Each row is a point. The window is the flat piece filled in between its corners: a triangle in 3 columns, a solid with four corners in 4, and so on. A path goes straight from each point to the next, and from the last back to the first. After which points does the path pass through the window?
(in the rows, 128 means zero)

Window (3 x 3):
[[119 185  75]
 [ 66 148 158]
 [132  92  79]]
Path:
(1): [149 130 101]
(2): [106 134  67]
(3): [ 58 127 121]
(4): [128 153 167]
(5): [170 121  83]
(6): [125 117  34]
(7): [ 53 144 127]
(8): [111 132 150]
Through the window after points: 1, 3, 7

Window, 3 rows:
[[159 117 187]
 [111 137 135]
 [108 188  91]]
Path:
(1): [164 113 169]
(2): [111 146  80]
(3): [ 86 179 114]
(4): [ 99 142 185]
(5): [145  94 140]
(6): [167 105 167]
(7): [121 115 233]
(8): [141 133 199]
Through the window after points: 8

Window (4 x 4):
[[153 147 101 104]
 [104 113  73 114]
 [ 34 143  89 179]
 [195  96 131 104]]
Path:
(1): [111 141 136  84]
(2): [ 28 128 112 118]
(3): [ 77 145  57 163]
(4): [166 116  88 114]
(5): [127 106 116  80]
(6): [115 125 150  76]
(7): [170 150  66 130]
(8): [ 78 138  84 171]
(9): [ 59 131 103 141]
(10): [ 85 129 124  78]
(11): [113 111  64 127]
(12): [169 148  67 127]
(13): [127 140 135  87]
(14): [ 41 137 109 146]
(15): [ 72 138  77 180]
(16): [168 143  70 130]
Through the window after points: 6, 8, 10, 12, 14, 16

Window:
[[ 55  78 100  83]
 [ 99 169 140 101]
 [184 107  78  98]
 [158 119 196 178]]
Path:
(1): [111 112 186 116]
(2): [ 89 125 137 164]
(3): [ 85 113 119 151]
(4): [ 93  97 171  93]
(5): [142  85 204 113]
(6): [144 127 167 178]
(7): [151 113  80 119]
(8): [152  77 121  41]
(9): [ 99 156 196  99]
(10): [ 90 163 139 148]
(11): [ 65 122  71 142]
(12): [121  89 163 108]
Through the window after points: 5, 7, 11

Window, 6 rows:
[[205 108  44 180  82 107]
 [107 177 160  83 133 112]
 [102  73 142 154  66 152]
 [109 143  47 142 167 120]
 [191 129 139  80 139 125]
 [ 95 102 112  90  75 193]]
Path:
(1): [113  96 134 155  80 171]
(2): [ 96  69 121  98  68 117]
(3): [129  62  85 114  65 111]
(4): [153 106  91 170 102 170]
(5): [144 115 138 158  98 165]
(6): [105  70  95  99  71 110]
(7): [145  98 104  58 131  66]
(8): [169 158 111 115 134 153]
Through the window after points: 1, 5

Window:
[[211 145 202 208  33 142]
 [156  89  87 128 144 101]
 [ 77 129  60 157 148 131]
 [118 111 185 192 113 134]
 [ 70 155  93 103 174 111]
 [211 130 121 185 156 128]]
Path:
(1): [116 118 105 128 165 145]
(2): [117 134 102 149 162  96]
(3): [105 155 113 176 101  65]
(4): [147 121 117 170 118 168]
(5): [154 115 124 132 143 133]
(6): [146 136 131 173 113  41]
(7): [185 123 157 186  92  85]
(8): [167 115 154 131 120 185]
(9): [180 102 125 169 109 146]
(10): [179 116 127 201 118  79]
(11): [137 132 157 225  98  83]
(12): [141  83 162 163 123 195]
Through the window after points: 3

Window, 8 rows:
[[109 152 189 188  98 189  93 166]
 [190 103 101  99 170 133 164  67]
 [171 177 166 136 140  79 103 157]
 [141 142 121  73  60 131 103  99]
 [107  90 175  77 117  66 130 126]
 [219 164 147  55  60 188 155 102]
 [128 130 104  90 155 164 167 127]
 [ 27 146 160 205 105 171 175 120]]
Path:
(1): [136 165 181  70 143 154 127  96]
(2): [102 200 164  77 150 175 123  91]
(3): [171  96  95 161  99 138 171 150]
(4): [142 102 113  88  85 108 146 126]
(5): [141 174 152  61 175 118 138  82]
(6): [139 184 176  98 143 180 128  77]
(7): [153 143 121 154  98 154 136 136]
(8): [161 100 100 103  81 133 168 144]
Through the window after points: 8

Window:
[[196 143  60 139 111 119 125 113]
 [106  68  50 151 156 183 195  95]
 [222 207  96 165 181 143 120  87]
 [103 106  54 111 168 103 159 103]
 [ 61  70 178  81 125 123  18  90]
 [170 160 100  79 141 161 124  97]
 [ 86 101 215  94 113  90  91 117]
 [ 91 164 108 142 147 176 109 143]]
Path:
(1): [146 171  83 160 132 115 153  67]
(2): [174 115  83 145 165 144 107 137]
(3): [147 103 105 118 174 149 131 155]
(4): [ 82 149  59 168 119 132 137  48]
(5): [ 79 157 124 109  69 119 131  68]
(6): [176  92 126 125 200 146  71 158]
(7): [184 120 112  96 158 136 107 171]
(8): [134 128  80 130 119 121 116  83]
(9): [ 62 123 107 110 104 140  94  87]
(10): [123  86 146 121 195 169 119 181]
(11): [113  61 120  98 149 129 100 130]
(12): [109 126 127 106 129 100 125  40]
Through the window after points: 5, 7

Window (9 x 9):
[[107 137 144 174 186  80 201 138 109]
 [135 137 164 117 185 128 177 112 149]
 [130 111 213 114 111  98 123 196 157]
 [ 47 120 167 157 106 154 110 106 181]
 [132 104  96 121 138  11  84 140 127]
 [ 98  57  51 131 150 158 120 102 134]
 [215 116 172 149 165 119  62 146 104]
 [104 167  59 145 128 207  99 123  61]
 [147 111 112 152 159  71 191  71  79]]
Path:
(1): [185 134 124 166 128  76 156 141 200]
(2): [112 140  89 162  83 163 112 143 166]
(3): [ 89 141 115 121 192 149 103  96  22]
(4): [119  72 139 136 186  87  84 112  39]
(5): [153 156  98 136 159 111 176 137 132]
(6): [147 136  89 152 129 118 126 108 131]
(7): [ 94 120 158 109 188 138 132 142  81]
(8): [126 104 175 135 167  75 146 132 114]
Through the window after points: 2, 6

Window (9 x 9):
[[146  87 173 105 161 181 181 205 120]
 [134 167 130 182  73 233  79 149 111]
 [119 123 114 185 183 130 121 132 141]
 [ 82 141 139  91 159 110  61  82 155]
 [154 145 116 154 118 173 192  78 133]
 [153 136 157 170 147 117 190 179 100]
 [157 159 154 229 205 142 127  82 110]
 [143  95 155  90  54 107  98 139 192]
 [168 127 143 109 195 101  93 212 142]]
Path:
(1): [133 167 163 171 209 149 156 152 156]
(2): [163 119 113 179 186 139  98 111  54]
(3): [154 103  92 118 126 142 120  90  62]
(4): [110 170 176 156 152 142 161 132 204]
(5): [117 184 166 162 155 177 182 155 176]
(6): [168 115 112 185 164 148 139 113  41]
(7): [144  74  76 140 120 144 123 135  74]
(8): [143 162 172 175 152 144 149 147 182]
(9): [125 180 157 159 199 157 170 161 180]
(10): [157 114 134 147 190 139 129 168  81]
(11): [148  98 132 112 158 104 132 125  98]
(12): [127 157 170 156 183 132 147 151 183]
Through the window after points: 3

Window:
[[ 81 140 125 157 105 196 215  64 182 141 146]
 [120 157 115  95 165 130 160  38 142 167  95]
 [151 122  33 125 118 181  54 106 128 184  45]
 [ 70  98 152  73  96 121 122  97 110 149 190]
 [162 105  96 221  80  78  91 139 108 127 115]
 [149 168 119 105 129 106 200 123 148  47 149]
 [171  55  42  96 152 111 105 163 111 175 112]
 [107 152 104 181 100 149 144 151 207 180  99]
 [154 105 129 114  30  87 177 119  68 249 109]
 [138  92 145 145 124 204 167 165 143 205  70]
 [ 79 154  95  83 147  97 159  86  43 120 165]]
Path:
(1): [190 129 102 154 109 148 126 125  98 192 160]
(2): [ 73  78  94 137  63 102 145 152 136 135  59]
(3): [101  99 108  98  99 125 162 107 113 148  68]
(4): [152 152 130 154 148 172 154 150 103 197 177]
(5): [157 125  96 128 110 159 114 127 116 202 124]
(6): [ 94  76  80 130 110 118 156  99 130 166  66]
(7): [ 58  86 105 101  67  89 180  98  66 160  71]
(8): [167 141 123 122 104 122 135 121 111 191 172]
(9): [169 121  81 122 125 160 104 130 111 182 139]
(10): [122  91  67 115 123 129 127 123 139 156  58]
(11): [ 93 107 123 109  97 117 147 109 118 133 123]
(12): [128 135 119 110 112 131 141 106 122 156 169]
(13): [172 112  96 136 142 150 121 159 124 209 144]
(14): [132  79  91 112 114 134 148 134 120 164  83]
(15): [ 75  83 113 137  81 131 140  95 127 149  64]
(16): [163 149  92 127 132 169 147 114 129 210 153]
Through the window after points: 3, 7, 9, 11, 13

Window (11 x 11):
[[105  68 113 133 122 130 127 158 184 171 108]
 [134 114 103 125 103 124 171 136 144 211 119]
 [ 92 173 103 218 139  47  91 113 162 131 133]
 [176  80 125  94 100 143 159 132 171 101 141]
 [104 171  81  95 122 131 145 164  86  80 167]
 [153 134 105  35 145 125  50  66 161 152 168]
 [181  43 180 147  49 164 110 189 149 175 119]
 [ 96  96  84 113  91 152 167 114 120 170 181]
 [117 123 157  99  59 129 130 145 146 104 124]
 [ 97 103 133  37 109  57 115 156   7 101 184]
 [ 96 155 143 142 159 100 130 127 151 144 167]]
Path:
(1): [134 139  84 114  82  82 107 157 154 166 188]
(2): [125 107 127 103  81  93 116 158 192 169 169]
(3): [138  97 137 128 107 134 124 115 129 157 117]
(4): [122 100 130 161 127 166 129 100 113 121 114]
(5): [139  91 111  84  88  98 130 173 188 165 160]
(6): [116 130 103 131  83  73 119 175 153 130 167]
(7): [ 98 127 150 160 138 138 143  97 119 139 113]
(8): [118 105 142 109 113 151 130 108  82 158 108]
(9): [145  90  93 100  76  99 123 176 184 150 166]
(10): [113 149  98 110 111  63 131 156 148 147 169]
(11): [102 128 141 141 145 156 124 116 126 119 140]
(12): [ 91 106 132 155 138 139 143 117 106 102  96]
Through the window after points: 4, 10

Window, 12 rows:
[[ 27  84 104 143 129  99 159 114  62 157 190 131]
 [ 89 120  91 148  94 143 118  41  85 185 128 128]
 [146 187 187  90 189 126 178 180  38 129 111 150]
 [176 152 202  80 147 104 196 137  95 149 189 162]
 [173  46 135 136 165 192  88 130  71  59 154 144]
 [114  73 141  85 153 143  99  27 126  74  88 127]
 [113 119 134 120 131 184 126 122 163  65 165 147]
 [134 142 191  85 152 167 244 111  70 136 136 152]
 [133 134 180 157 199  91 225 143  92 144 112 114]
 [141 127 110 107 177 192  86  33 118  65 188 112]
 [133 107  46  64 125 163 114  62 100 141 129  81]
 [133 142  96 143 116 121 156  86 106  25 180 140]]
Path:
(1): [111 123 138 121 117 128 134  87 100  80 163  85]
(2): [136 124  79 116 146 143 155  87  97 106 147 152]
(3): [108 130  85 122 147 128 147  88  91 110 149 170]
(4): [110 115 132 141 108 135 144  80  93 105 163 102]
(5): [101 108 145 125 139 147 144  98  78 115 166 107]
(6): [119  98  92 107 170 142 161 100  93 121 155 199]
(7): [134 109 111 136 197 114 182 113  98 159 132 167]
(8): [106 140 204 125 100 131 161 112  76  98 150  66]
Through the window after points: 1, 3, 5, 7

Window, 12 rows:
[[196 106  88  92  66 139  72 163  68  90 101 110]
 [103 137  96  67  57  76 172 247 142 113 120 111]
 [121  32 132  52 118  80 109 108 190 109  42 101]
 [132  91  49 121 117 147 169 217 176 108 150 136]
 [114  93 102 152 176 179  79 113  66 143 143 135]
 [ 99 182 149 140 123 191 144  90 113 120 114 177]
 [ 59  86 170 124 116  73 107 109 127  28 148 111]
 [108 179 161  85 117 125  53 222 134  73 108 167]
 [128 135 173 184 152  95 165 134 112  99  36 158]
 [ 93  98  89 168 165  48 112 118 103  62 120 178]
 [119 178 134  96 127  79  18 191 178  83  83  95]
 [138 146 155  43 185 144 143 133 141 117  95  93]]
Path:
(1): [181 118 153 143 117  96 108 144 134 138 128 169]
(2): [138 135 188 130 159  74 129 124 166 139 154 150]
(3): [ 88 129 107 108 146 122 123 155 129  80  90 132]
(4): [ 82 144  85 127 138 167 172 163  99  78  61 126]
(5): [139 116 131 135 126 119 122 150 139 114 119 149]
(6): [193 119 198 145 114 117 101 158 131 154 121 168]
(7): [104 126 105 126 131 113 138 136 104  67  55 122]
(8): [ 55 137  86 106 144 185 155 105 107  92  57  91]
(9): [150  99 122 110 132 103 117 147 143 112 121 131]
(10): [138  88 149 101 125  77 110 134 133 153 205 128]
(11): [ 65 161 103 131 156 153 123 188 149  46  17 142]
(12): [ 99 130 125 133 138 128 133 158 101  72  54 124]
Through the window after points: 4, 6, 12

Window (12 x 12):
[[137 128 149 147 117 105  83 128 114 149 111 101]
 [109 105 140 191 106 173 135 138  94 152  93  87]
 [127 135 137 190 149 119 106 170 175 107 167 143]
 [132 157  58 183 127 108 110 129 139 147 118 132]
 [129 146 165 137  86 120 126 124 135 116  97 147]
 [150 126 114 146 148 135 119 175 128 129  98 144]
 [118 125 143 109 101 151 108 108  96 158 128 156]
 [122 166  96 126 116 166  77 116 115 118 101 114]
 [ 69  86 149   7 163  84 144 138 213  62 128 179]
 [155 161 134 122 116 123 134 134 152 141 148 110]
 [149 128 118 173 162 130 127 109 121 110 118 129]
 [131 161 123 119  71 114 106 139  73 104 156 113]]
Path:
(1): [131  87 113 116  90 126  93 144 152 112 139 117]
(2): [116 157 144 129 118 126 129 139 125 128 113 137]
(3): [109 159 143 159 148 127 132 135 120 133 125 142]
(4): [153  90 126 130  82 136  99 125 160 118  97 118]
(5): [168 110 125 139  94 140  94 111 135  84 145 128]
(6): [114 157 130 134 108 118 116 148 103 132 141 126]
(7): [100 173 134 158 168 125 150 153 125 166 107 120]
(8): [143 126 141 142 105 125 112 125 135 104 115 143]
Through the window after points: 5, 7

Window, 14 rows:
[[172 181 128  98 133 125 154 181 124  87 151 143 185 153]
 [ 76 157  91 172 103 134 120 139 125 153 185 146 121 135]
 [121  71 121 153 102  76  83 123 184 117 116 124 177 187]
 [160 128 118 188  85 146 197 181 150  68  88 201  53  87]
 [ 99 187 114 164 126  82  97 132 115 104 126 134 133  92]
 [116 134 124 135 174  71 140 179 139 134 156 189 157 140]
 [ 97  92 172  21 130 237  76 137  80 138   7 149 174  37]
 [139 126  88 108  78  77 128  93 142 119 156 151 142 126]
 [145 136  76 142 190 123 110 117 139 111 126 161 119 145]
 [167 126 124 125 118  77 122 157 119 120 103 129  88 167]
 [172 130  86 150 130  86 155 138 146 145 139 106 155 114]
 [193 164  88 158 108  99 111 146 130 150 135 180 158 124]
 [133 177 210  86 153 145 143 147 218 165 187 170 193 151]
 [143  66 241 134  71 166 177  27  92 118 149 134 170 192]]
Path:
(1): [137 156 102 141 114 127 162 143 150 120 102 170 123 138]
(2): [158 114 140 143 126 115 117 161 128  87 157 145 134 122]
(3): [137  95 171 123 139 140  77 108 110  95 191 120 136 120]
(4): [145 152 120 135 102 129 174 143 131 148  65 171 158 139]
(5): [118 149 108 129 126  94 146 115 157 144 105 154 171 149]
(6): [146 128 147 129 106 116  97 138 140 110 169 146 139 121]
(7): [158 104 141 122 117 128  85 156 136 114 185 134 128 123]
(8): [105 145 124 115 120 131 162 114 138 149  82 169 173 145]
(9): [ 93 152  93 145 124 117 146 121 117 179 102 150 144 148]
(10): [126 126 131 132 108 144 101 149 133 105 165 143 130 110]
(11): [134 109 172  75 119 177  71 146 107 120 105 150 160  72]
(12): [ 89 120 121  73 137 182 137 125 101 146  15 147 161  88]
Through the window after points: 1, 5, 9, 11

Window (14 x 14):
[[ 94  95 104 131  91 136 187 103  51 118 118 143  93 156]
 [187 104 194 107 163  74 146 134 114  96 140 126  71 108]
 [108 149 117  95 157 131 111 196 148 121 128 131 100  75]
 [122 154 145 143  68 151 107 140 141 102 140  93 128  99]
 [142 103 209 178 149 112  88 109 107 105 154 125 135 113]
 [113 121 160 104  88 106  91 146 115  72 136 144 178  82]
 [147 110 147 104 153 101 100 101 143 127 123 146 129 144]
 [ 84  70 187 104 119 120  85 160 160 115 115  89 105 139]
 [ 69 196 135 124 156 134 172 184 139 174  46  94 153 136]
 [126 149 131 118 151 128 145 249 126 165  99 132 121 171]
 [142 147 121 118 154 132 124 166 131 119 153  69 156  99]
 [118 150 146  70 110 107 120 134 112 154 166 146 156  75]
 [111  76 114 149 108  66 115  97 164 162 146 133 170 108]
 [124  97 157  83 128 164 156 135 164 102 140 132 117  78]]
Path:
(1): [ 79 149 159 132 139 125 118 130 115 108 150 123 120 137]
(2): [196 105 100  86  79 123 149 184 140 170 101 104 161  65]
(3): [136 110 146 115 131 138 112 163 122 149 123 125 114 120]
(4): [101 150 143  98 150  88 177 117 162  77 119 139 152 135]
(5): [105 146 146  94 135  70 133 125 160  92 162 100 147 113]
(6): [143  99 136 135 136 132 107 133 124 155 110 140 131 127]
(7): [167 114 144  88 104 187  73 170  85 159 124 138 145  88]
(8): [ 84 136 127 121 150  76 157 146 159 112 137 126 112 114]
Through the window after points: 1, 3, 5, 7

Window:
[[156 132 121  43 119 211 132  55 155 165 155  86  95 146]
 [ 74 133 151 109 130 120 108  38 151  82  93 137 136 162]
 [116 123 169  97  99  99 140 121 138  54 175  98 146 148]
 [179 170 108 135 101  54 118  72 147 131 125 132 130 132]
 [159 121 176 178  79 148 154 120  80 135 171 127 117 123]
 [110 203  77  95 135 129  84 109 138 130 107  82  99 149]
 [109 157 132  47  57  91  90  62  93 169 130 144 106 186]
 [ 89 125  59 115 117 138 141 167 122 130  52 147 185 161]
 [118 159 120 150 112  93 146 113 140 171 166  61 151 172]
 [171 151 146 147  82 140 123 152 103 133 102  91 181 214]
 [ 41 169 238 133 215  87 106 190 230 196 166 172 191 113]
 [167  91  98 146 151  97  73 103 106 167 175 137 127 124]
 [141 155  63  87 187 122 157  80  95 124  42 157  34 198]
 [157 149 143 161  69 200 138  99 115 140 205 195 191 213]]
Path:
(1): [128 214 117  85 166 115 113  74 105 142 113 112 129 154]
(2): [103 105  88 149  53 151  90 155 179 110 138  99  99 159]
(3): [ 88 143  94 134  49 177 104 163 178 112 109  98 102 185]
(4): [151 151 154 119 148  99 125  73  97 134 123 125 170 169]
(5): [112 151 179  96 148 118 133 131 137 156 140 118 182 138]
(6): [ 49 156 123 208 163 103  78 179 245 177 143 203  99 159]
(7): [149 133 135 145  72 117 119 150 191  89 157 167  81 201]
(8): [119 141 144 104 142 116 144  85  94 149 131 106 176 137]
(9): [123 174 195  83 174 146 102  95  96 143 117 108 184 172]
(10): [145 123  98 143  62 112 121 111 129 140 143 136 120 176]
(11): [146 141 148 155 100 100 134  99 192 151 168 167  97 187]
(12): [134 154 134 113 129 130 113 107  88 138 134 110 162 142]
Through the window after points: 1, 3, 5, 9

Window (14 x 14):
[[ 64 188  93 157 118 110  79 139  89  92 173 185  95 146]
 [101 150  43 104 142 145 132 138 155 149 184 202  75 130]
 [190 218  85  83 103 131 155 183  44  64 137 137  67  94]
 [105 141 145 110  29 110 105 119 208  85  95 183 123 166]
 [125 177 125 143  54 132  55  85 101  52  80 122  89  85]
 [157  92 113  95  87 158 134 204 215  12 225 140 157 114]
 [ 58 120 158  85 177 111 157  48  55  97  86 212 117 157]
 [126  72 118  66 175  87  50 174 118  98 199 125 159 144]
 [131 249 121 181 179  83  84  73 118 100 143 113 119  94]
 [102 125  93 197 151  86 176 101 115  72 138 103 135 132]
 [171 117 126 204 107 101  98 106  96 120 206 127 158 106]
 [101 100 178 153 154 180 209 164 153 108 168  51 166 137]
 [114  93 197 173 149 138 101 139  95 129  49 175 134 119]
 [116 154 138 162 100 192 115 115 182 108  59 135 196 164]]
Path:
(1): [134 114 134 155 145 103 112 129 127  72 154 150  77 175]
(2): [151 129 127 153 170 136 115 133  99  88 172 119 117 149]
(3): [ 88 145  94 142 113  94 138 135 119  93 161 133 162  65]
(4): [ 72 132 120 116 121 101 133 128 156 117 115 169 154  53]
(5): [162 126 140 146 121 154 102 124 108  74 137 135 107 177]
(6): [154 166 153 162 144 112 116 103 152  95 126 144  85 169]
(7): [ 95 168 109 132 122 113 100 124 114  98 141 149 139 103]
(8): [ 79 188 100 110  99  78 125 143 108 151 156 146 143  64]
(9): [142 152  97 137 145 146 118 126 134  90 155 160  96 140]
(10): [168 148 136 128 116 160  94 108 145  68 172 130 114 170]
(11): [103 136 116 110  96 114 165 187 140  79 134 144 136  91]
(12): [ 98 136 111 113 107 112 122 132 113 125 153 150 157  77]
Through the window after points: 6, 8, 10

Window (14 x 14):
[[138 114 173 124 119 153 113 109 118 140 139  59  85 154]
 [142 140 139  91 104 120 151 122  40 133 106  68 125  92]
 [107 169 154 151  99 117  52 136 105 142 187 193 130 126]
 [142 174  99 119 105  95  78  54 145 136 105 144 222 187]
 [ 62 242 140 134  34 125  42 107 168 153 111 204 117 154]
 [104 241  76 157 125  86  86  26 177  84 122 212 140 166]
 [164 132 113 139  91 150 104 188 125 167 113 151  75 125]
 [159 136 181  84  93  96 136 178 149 134 152  86 113  89]
 [ 49 189 117 132 130 113 137  85 153  90 101 190 211 199]
 [ 87 104 132  98 153  95 130 143 119 201 125  59 127  78]
 [147 172 137  95 141 145 181 136 101 198 168  58 143 127]
 [109 192 151 177  94 168  77 119 164 132 116 156 159  80]
 [156 113 201  86 132 131 159 114 106 202 115 126 110  91]
 [130  94 127  61  85 174 136 127 121 162 170 103 108  78]]
Path:
(1): [143 154 120 165  30  96 136 123 155 202 168 180 106 123]
(2): [ 93 184 153  93 122 131  78 131 131 125 108 119 132 125]
(3): [139 174 143  55 156 146  65 114 147 105 137  69 135 127]
(4): [109 145 156 149  80  93 163 115 108 178 139 150 149 119]
(5): [ 99 119 190 234  71 109 132 125 164 122 164 158 140 123]
(6): [129 202 101  38 142 143  67 109  95 164 116 132 139 136]
(7): [112 133 131  79 142 119 105 147 113 131 132 122 139 133]
(8): [134 202 147 160  43 104 133  66 133 178 126 136 127 140]
Through the window after points: 1, 5
